Every row gives one point. The last column is the point's height on a tilted bowl or saddle (a function of degree 2), plus a little noise. Count its main directions that bend up, bend down and stay straight.
In the rows, zero is written as 128.

Points (11 x 3):
[[123 105 127]
 [ 94 114 107]
 [167 116 138]
 [159 142 151]
 [103 184 108]
 [160  74  91]
 [195 142 126]
 [177  43  18]
 [101 144 125]
 [153  73  93]
 [103 141 127]]
Directions: 0 up, 2 down, 0 straight

Points, 16 rows:
[[149 142 127  97]
 [158 104 106 110]
 [174 128 133  96]
 [166  97 137 122]
 [ 91  84 180 183]
 [128 129 137 110]
 [ 75 196 180 167]
 [188 180 171  95]
 [174 188 165 100]
 [166  85 126 127]
 [ 97  89  80 110]
 [146  15 138 223]
 [203 175 126  65]
 [151 111 128 111]
 [156 111 109 106]
 [120 150 143 110]]
Directions: 2 up, 1 down, 0 straight

Points (22 x 5):
[[165 174 167  58 108]
 [156 199 145 164  36]
 [130 112 130 123 114]
 [103 109 140 159 137]
 [ 93 152 122 106  71]
 [156  66 121 123 115]
 [ 84 117 131 127 114]
 [120 111 137 133 122]
 [111 175 149 133  75]
 [ 51  98 105 134 114]
 [204 131 144 144 122]
 [111 182 212 139 124]
 [121 142 100  65  77]
 [ 37 147 187 136 193]
 [133  95  54  90 111]
 [ 86 209 189 135  66]
 [ 61 125 111 184 138]
 [142  78 124 160 124]
 [157  54 115 153 113]
 [ 78  94 124 211 182]
 [ 86 113  88 139  95]
 [115 126  82 114  92]]
Directions: 1 up, 2 down, 1 straight

Points, 39 rows:
[[163  58 142 122 128  77 160]
 [167 128 110 169 199 163 198]
 [ 85 148 104  52  80 108 146]
 [110 181  76 152 136 137 140]
 [ 91 158 154 115 114  90 133]
 [126 145 167 164  91 114 129]
 [128 123 109 146 125 141 134]
 [153 109 198 130  74  99 147]
 [ 98 131 115 158 203 147 165]
 [178 120 105 116 164  52 175]
 [141 111 114 141 201 169 186]
 [126 179  35 158 162 115 156]
 [185 113 154 141 155 113 166]
 [ 83  66 135 125  90 164 133]
 [249 139 121 144  96  55 204]
 [197 117 156 114  75 138 153]
 [100  97 189 211 107 110 151]
 [117 143  81  96 132 161 149]
 [116 111 112 154 141  73 133]
 [109 111 133 155 143 167 145]
 [ 96 132 109 120 158 131 137]
 [123  80 124  98  81 144 133]
 [101 155  21 137 118  89 130]
 [155 130 145 183 164 119 162]
 [ 92 151 141 125  56 134 125]
 [192  76 180 133 173 165 190]
 [ 76 203 142 141 164 189 182]
 [161 126 181 197 170 170 190]
 [ 76 143 150  98  98 144 133]
 [148 196 144 131 190 133 190]
 [198 172 148 131 189 112 205]
 [156  63 175 169 174 127 182]
 [129 114 116 118  94 188 145]
 [139  89 116 180 155  90 148]
 [109 147  94 136 125 192 156]
 [110 176 203  69 132 158 175]
 [141 109 113 137 125  86 139]
 [150  89 134  90 181 210 194]
 [163 149 103 170 159 107 157]]
Directions: 4 up, 0 down, 2 straight

Points:
[[131 172 158  79 165 147  92  55  49]
 [110 125 165 103 162 107  95 154 105]
 [119 115 135  84 161 147  72 103  87]
 [125 198  75 123 152 121 124 146  68]
 [178  99 111  89 130 127 178 136  81]
 [102 119 137 175 106 128 101 182 120]
 [143 143 140 140  66 159 107  83  84]
 [127 141  99 156 124 145 195 112 108]
 [ 77 131  98 188 166  95 176 173 106]
 [124 121  96 142 131 159 173  40  80]
 [147 133 120 132 132 150 180 162 106]
 [180 140 113  98 178 130 133  96  75]
 [151 110 102 131 128 129 105 159 109]
 [ 90 155 174  96 143 120 106  85  94]
 [162 134 143 150 168 149  65 109 102]
 [174 141 163 116 101 155 107 128  85]
 [143 134 150 191  70 121  98 114 105]
 [132 156 150 173 157 101 124 173 105]
 [142 149 120 147 100 138 147 118 115]
 [ 51 151 135 111 147 110  94 136 101]
 [ 77  90 127  46 175 206 139 154  40]
 [145 152 120 172 117  93 157 142 119]
 [146 123  90 117 193  65  65 141  70]
 [146 178 114  57 164 142 130 169  43]
 [ 91 201 148 101 143 119 156 108  93]
 [116  96 142 150 124 131 108 142 133]
 [ 87 154 120 168 126 151 160 115 119]
 [183 124 120 188 110 149 127 110 104]
 [126 152 172 143 125 151 190  99 108]
 [153 111 135 111 155 113 116 131 112]
 [107 114 140 158 139 145 151 151 132]
 [ 72 125 169 104 165 190 106 120  89]
 [ 89  88 135  63 124 120 135 118  96]
 [134 116 111 142 143 161 140 117 118]
 [106  97 113  77 104 117 136 144 102]
 [137 182 167 109 126 109 110  45  64]
 [ 78 132 158 148 103 141 112 117 124]
 [171 124 211 170 141 166 131 108  91]
 [121 141 108 155  90  89 139 161 122]
 [161  75  89  85 140 129 162 185  72]
 [127 127 113 120  77 134 149 124 111]
 [149 136 135 142 147 106 155 104 118]
 [111 109 136 106 130 157 136 159 114]
 [133 108 118 136 152 191 135 152 105]
 [121 144 151 135 202 125 108  92 103]
 [140 157 144 144 116 179  98 104  93]
 [203 155 127  83 131  29  83 129  16]
 [167 103 126 131 174 199 131 118  95]
 [ 98 176 149 108 123 113 141  95 108]
 [117 165 146 122 175 122 164 109 104]
 [ 36 146 165 168 117 117 124 146 117]
 [ 97 124 136 173 132 149 145  45 107]
 [151 183  97 146  88 101 161  91  87]
 [100 154 156  81 145 113 182 151 107]
 [169 113 126 136 152 148 168 155 104]
 [123 154 139 178 111 169 141 147 113]
 [117 143  95  99  97  55 108 175  88]
 [ 61 121  92 103 126 169 178 142  89]
 [ 89  92 144 144 110  49  78  82  85]
 [154 121 115 160 162 166 141  47  97]
 [124  85 115 122 127 156  98  95 109]
 [202 111  85 134 113 126 116 111  77]
 [192 156 147 155 135 121 170  83  84]
 [100 157 112 138 131 103 102 145 114]
 [177 146 145 157 180 108 171 138  93]
 [168  77 136  82  87 149 140 135  73]
 [128 170 159 112  54  68 118 143  96]
 [131 122 154 146  94 150  90 102 109]
 [120 167 127 166 134 155 139 145 112]
 [195 113  87 135 109 168 141  84  66]
 [142  98 147 115  79 111 118  99 102]
 [132  89  89  53 150 166 139 120  56]
 [103  57  65 114 148 155 103 158  87]
 [ 99 124 133 114 144 141 148 192 110]
 [143 153 115 129 168 104 175 123 103]
 [138 177 114 156 120 133 164 111 105]
 [139 102 155 165 249 109 132 172  79]
 [109 107 104 139 102 102 158 107 124]]
Directions: 0 up, 7 down, 1 straight

Points (73 x 9):
[[ 71 143 126  72 104 120  84 138 134]
 [192 112 159 134 143 158 122 190 130]
 [148 141 127 112 142 115  97 122 136]
 [ 82 114 130  36 177 157  63 129 121]
 [167  72  93 133 121  64 128 112 129]
 [143 152 152 172 169  61  81 113 135]
 [ 90 117 162  90 120  84  66  71 151]
 [133 129 144 170 130 145 130 111 128]
 [145 130 117 130 196 158 121 137 131]
 [211  74  96 158 104  47 181 112 112]
 [169 111 124 112  94  90 137 120 126]
 [136 134 178 108  99 116 165 203 112]
 [114  78 140 125 135 107 142 137 137]
 [ 94 146 115 156  90  51  90 151 111]
 [115 127  45 124 153  52  79 158 121]
 [ 72 140 153 132 190 181 184 171 142]
 [148  85 119 144 193 161 122 107 140]
 [130  86 160 201  99 181 144 155 101]
 [ 96 103 103  94 124 136 154 121 138]
 [138 154 187 166 111  76 127 109 129]
 [203 111 148 142 136  92  98 150 156]
 [170  92 102 127 142 179 167  66 144]
 [109 151 115 108 143 152 162 110 141]
 [133  88 130 193 119 126 121 150 114]
 [155 165 112  84 155 164  64 136  91]
 [142 203 191 144 144  99  71  72  96]
 [ 84 121 176 140 117 137 125 101 140]
 [101 120 146 193 140  94  97 186 113]
 [105 126 141 138 127 127  60 128 116]
 [128  51 129 122  20 106 195 182   7]
 [ 94 119 106  92  71 120 175 112 111]
 [ 93  95 155  64 114  83 170  80 151]
 [213 156  97  66  88 136 147 100  85]
 [125 122  87 143 117  88 119 135 128]
 [109 122 175 100 181  96 118  99 153]
 [186 104 148 121 156 118  86 110 144]
 [ 86 151 137  59 149 187 103 151 106]
 [141 109 159  85 106 144 185 122 126]
 [ 99 180 136 188 103 108 192  87 114]
 [ 80 107 138 101  94  84 132 119 136]
 [154 113 116 105 142 175 140 108 131]
 [141 150 118  90 152  16 138 128 147]
 [140 184 146 104 122 121  92 161 118]
 [164  99  87  83 135 143 124  85 138]
 [115  63 162 112 155  66 136 133 138]
 [ 98 143 143 193 131 142 186 134 138]
 [142 124 118 125  96 157 112  92 116]
 [ 91 121 117 156 185  72 173 153 151]
 [144  84  56 147 140  67 157 120 133]
 [167 114 145 150 149 161 203 163 136]
 [162 104 130 106 122 125 155 116 136]
 [ 94 131 180  81 141  92  39 123 151]
 [ 77  96  75  46 121 101 177 118 129]
 [120 187  59 161  86 130  77 122  73]
 [137 164  96 160 142  97 124 147 136]
 [190 126 138 128 103 147  80 142 118]
 [133 103 111 111 113 156 118 173 103]
 [ 90  94 111  84 152 132  70 191  91]
 [134 152 113  76 127  89 132  96 141]
 [113  71 158 112 119  98 187 142 125]
 [ 88 112  60 147 170 124 130 112 149]
 [115 104 115 142 157 118  96 128 131]
 [111 137  43  81 191 162  86 159  82]
 [121 206 132 153  93 140 105 119  82]
 [ 81 129 112  84 110 174 102 153 108]
 [130 132 148 104 106 126 153 116 133]
 [ 95  99 130 164 119 139 117  76 127]
 [139 106 125  97 118 107 109 114 140]
 [ 90 147 150 119 129  99 183   7 135]
 [148 135  98  86 140 167  88 140 104]
 [118 134 106 152 110 182 211 181  93]
 [145  72  81 170  90 129 107  91 104]
 [ 50 121 161 174 123 144 129  61 129]]
Directions: 2 up, 4 down, 2 straight

Points (63 x 9):
[[150 186 113  98 155 159 132 119  77]
 [186 157 120  99 135 112 155  94 159]
 [139 140 118 141 160 119 155 133 114]
 [ 87 106 163 115 108 134 121 132 115]
 [181  80 111 143 130 157 133 140 174]
 [119 105  79 128 138 140 123 186 181]
 [133 112 152 112 148 133 123 120 124]
 [108  78 129  75 136  84 111  90 174]
 [148 117 152 139 144 130 106  62 157]
 [145 182 162 162 108 126 249 142 105]
 [117 111 136 121 107 181  95  95 112]
 [106  86 129 138  95 169  99 162 112]
 [119 127 133 184  77 116 232 141 159]
 [145 137 101 137 144 117  95  86 149]
 [126 165 172 140 127 146 113 105 113]
 [106 154 109  75 118 180  67 143 122]
 [108 118 154 157 139  88 155 131 135]
 [151  95  89 158 140  62 144 180 220]
 [148  82 126 158  91 178 149 136 120]
 [104 131 158 117 144  63 138 130 130]
 [142 182 171 118 115 154 195 128  88]
 [199 102  90 135 159  73 111  94 212]
 [101 178  96  46 110 183 155  62 133]
 [130 126 159 136 191 159  77 149 107]
 [113  98 130 148 103 193 192 120 122]
 [139  75 113  74 111 137 156 146 169]
 [111 107  96  85 113 116 140 137 148]
 [130  88 111  81  90 128 113  91 151]
 [115 140 147  96 120 169 119 111 107]
 [188 120 126 150  58 170 119  85 174]
 [160 165 145  74 109 145  98 163 126]
 [ 95 201 140 174 128 102 125  61 194]
 [106  75 179 162 156  80  74  66 169]
 [146 152  68 173 176 207  79 147 128]
 [130  98 121 134 152 201 125 133 119]
 [114  92  91  38 148 165 127 135 142]
 [ 97 135 130 115  91 111  96  93 146]
 [129 219  77 147  51 104 143 126 249]
 [192 122 140 164 141 164 139 118 146]
 [115 144 112 123 110 136 106 119 126]
 [101 165 103 155 135 174 188 130 106]
 [107  52 155 201 124  54 129 117 174]
 [201  73 117  93 138 105  71  66 211]
 [ 81 139 168  95  93  74 175 138 128]
 [134  65 171  62  94 151 142 131 154]
 [116 133 133 196 116 154  63  85 121]
 [ 79 139 151 123 134  83 155 123 129]
 [106  94  74  89 135 108  90 122 169]
 [187 103 101 165 163 153 159 139 188]
 [ 96 118 116 105 140 179  55 194 150]
 [162 106  73 105 127 107 118 113 183]
 [153 129 138 186 124 139 110  94 130]
 [ 85 164 170 160 141 102  43 128 128]
 [121 116 175  23 161 116 118 141 154]
 [ 93 147 163 117  85 100 122 141 116]
 [173 143 107 110  97 157 112 126 153]
 [ 93 135  73 125 146  95 160 125 167]
 [ 77 156 106 177  94 149 136 104 163]
 [119 177  90  88 114 152 116  52 182]
 [ 84 127 148 110 137 117  96 127 122]
 [148 177  70 109 114 100 185 147 144]
 [152  97 113  65 149 104 164 132 166]
 [151 129 106 116 166 107 218 178 151]]
Directions: 4 up, 1 down, 3 straight

Points, 72 rows:
[[ 97 155 135 213 185 113 101 122  74]
 [ 91  62  99 146 137  58 161 125  60]
 [ 69 145 142 157 155 192 161 125 130]
 [172  56  96 128  72 120 140 125 118]
 [ 73 150 167 161 123 121  73 112  89]
 [ 82 125  71 148 127  95 131  88 114]
 [194  87 213  69 101 137  65 192 122]
 [183 136  93 123 151 176 151 208 113]
 [ 96 109 152  78 180  99 176  87 113]
 [152 132  96 127 145 146 138  70 146]
 [114 139  79 129  94 147 123 123 152]
 [192  97 116 139  46  55 201 152  46]
 [117 138 117  31 136 106 168 122 115]
 [122 186 101 110 127 157 123 124 145]
 [136 100 166 152 100  60 180 169  55]
 [163 118 113 104  99 101  97 169 111]
 [ 84 126  92  67 148 168 155 176 120]
 [124 177 153  89 163  34 129 208   7]
 [106 152 178 126 130  76  91 128  77]
 [106  55 125 120 112 154  92 167 123]
 [144 158 148 102  63 186 116 100 140]
 [167 115 137 142  85 121 168  94 124]
 [154 197 162  93 113 117 162 100 125]
 [138 144 142 160 125  84 116 116 102]
 [106 143 167 150  94 168  81  94 123]
 [ 87  92 108  91 193 131 183 113 105]
 [111  38 170  91 116 125 117  44 110]
 [142 154 133 110 129 140 126 142 126]
 [125  80 176 179 140 128 159 169 102]
 [115  79  98  99 118  82 179 145  81]
 [134 187  98 150  92 136 124 148 137]
 [126 128 159  56  73  80 123 172  50]
 [ 91  75 128 119  66 123 104 177  98]
 [165  85 111  61  99 104 117 103 114]
 [ 84 173 114 137 103 155 141 150 141]
 [146  84  31  95 136 164 112 187 123]
 [143 124 181 116 171 127 148 120 120]
 [206  79 120  66 116 129 152 131 109]
 [154 109  73  73 208 182 191 149 104]
 [154 123 175 195 174 141 129 217 107]
 [164 129 137  75 158 146 122  97 133]
 [134 100  81 126 116 137 197 140 129]
 [115 120 180 112 157 131 161 131 112]
 [120 113 157 188 184  87 152 140  77]
 [128  89  76 125  69 115  95  55 138]
 [121 146 178 162 169 115 200 115 101]
 [ 30 210 197 111 170 129 145 112  68]
 [111 187 202 134 110  98  96 138  73]
 [166 139 172 126 168 177  73  66 128]
 [133 183 126  74 121 166 235  65 215]
 [136 114 162  95 167 106 164 183  84]
 [ 66 177 146 160 154 158 152 169 108]
 [138 126 179 185  98 170 111 141 136]
 [130 159  53 107 140 157 146 186 138]
 [150 147 133 144 144 138 155 149 119]
 [ 36 167 139 127 137  98 118 135  59]
 [124 156 120 106 143 130 141  89 137]
 [ 97 194  98 120 139 155  78 154 116]
 [236  72 158 164 124 143 168 199  91]
 [195 146 137 172 174 154 140 149 104]
 [120  97 147  78 116 136 126 160 105]
 [138 116 134 195 127  99 105 133 114]
 [121 122  99 161  88 117 166 129 124]
 [ 38 169 130  72 168  98 197 141  87]
 [155  44 134 116 130 205 152 194 111]
 [128 175 116 119  97 202 102 125 157]
 [210 159  95  55 180 185 138 167  99]
 [ 96 203 126 160 116  83  92 195  58]
 [180 169 123  72 123 131 191 129 137]
 [ 49 217  96 141 140 155 169 138 148]
 [111  41 152 141 164 130 113 218  99]
 [112 160 130  36  98 115 108 169  77]]
Directions: 2 up, 5 down, 1 straight
